Each row of a before or after table is a point. The points were changed in one or more steps. Then noise was added and the rows were shuffled. The steps act on columns, c1 being the first. Name the steps. A step turns or swaps two columns, mirrors them in a line or flattens them onto one, adds a multiple of one to another, or multiplies or shifts one. Angles are multiples of 10 degrees, from the lower column toward the higher: turns from -170 to 170, lines from 10 to 170 but not 90. Use the fewest steps. Two steps may share a column if one is a turn and the other turns, adds or multiplies; they go together, in the order done. Otherwise the lowest column goes first.

Before (10 x 3):
| -.02 |  .66 | -.22 |
|  .09 | -.35 |  .51 |
| -.05 |  .39 | -.12 |
|  .14 |  .43 |  .02 |
| -.02 | -.17 |  .44 |
|  .03 |  .34 | -.33 |
| -.75 |  .42 |  .46 |
| -.01 | -.29 |  .33 |
|  .26 |  .46 | -.02 |
| -.08 |  .07 |  .03 |
After (10 x 3):
| -.14 |  .20 |  .53 |
| -.02 |  .16 |  .47 |
|  .25 | -.34 |  .02 |
| -.14 |  .17 |  .29 |
|  .17 | -.26 | -.28 |
|  .19 | -.47 | -.03 |
|  .42 | -.45 | -.17 |
|  .19 | -.05 |  .03 |
|  .97 |  .32 |  .46 |
|  .27 | -.19 | -.15 |
Steps: turn c1 and c2 by -130 degrees; add 0.3 times c3 to c1

Before, 13 rows:
| -.60 |  .17 |  .25 | -.09 |
| -.08 |  .21 |  .24 |  .27 |
|  .05 | -.37 | -.09 | -.17 |
| -.56 |  .35 |  .71 | -.23 |
|  .00 | -.02 |  .18 | -.25 |
|  .14 |  .38 | -.19 |  .52 |
|  .41 |  .32 | -.27 |  .13 |
| -.46 | -.33 |  .70 |  .22 |
|  .36 | -.03 |  .70 | -.02 |
| -.51 | -.32 | -.31 |  .15 |
| -.41 |  .47 |  .22 |  .38 |
| -.17 |  .32 |  .49 |  .53 |
|  .05 |  .04 |  .33 |  .15 |
After (13 x 4):
| -.51 |  .11 | -.19 | -.19 |
|  .57 | -.12 |  .03 |  .76 |
|  .02 |  .01 |  .31 |  .11 |
| -.11 | -.19 | -.19 |  .31 |
| -.38 | -.14 | -.56 |  .00 |
| -.09 | -.60 | -.29 |  .33 |
| -.22 |  .29 |  .26 |  .63 |
| -.13 | -.34 | -.32 |  .62 |
|  .59 | -.18 | -.24 | -.25 |
| -.06 | -.01 | -.01 |  .34 |
|  .25 |  .26 |  .10 | -.13 |
|  .24 | -.58 |  .16 |  .23 |
|  .10 | -.68 |  .46 |  .58 |
Steps: turn c1 and c2 by 130 degrees; turn c3 and c4 by 70 degrees
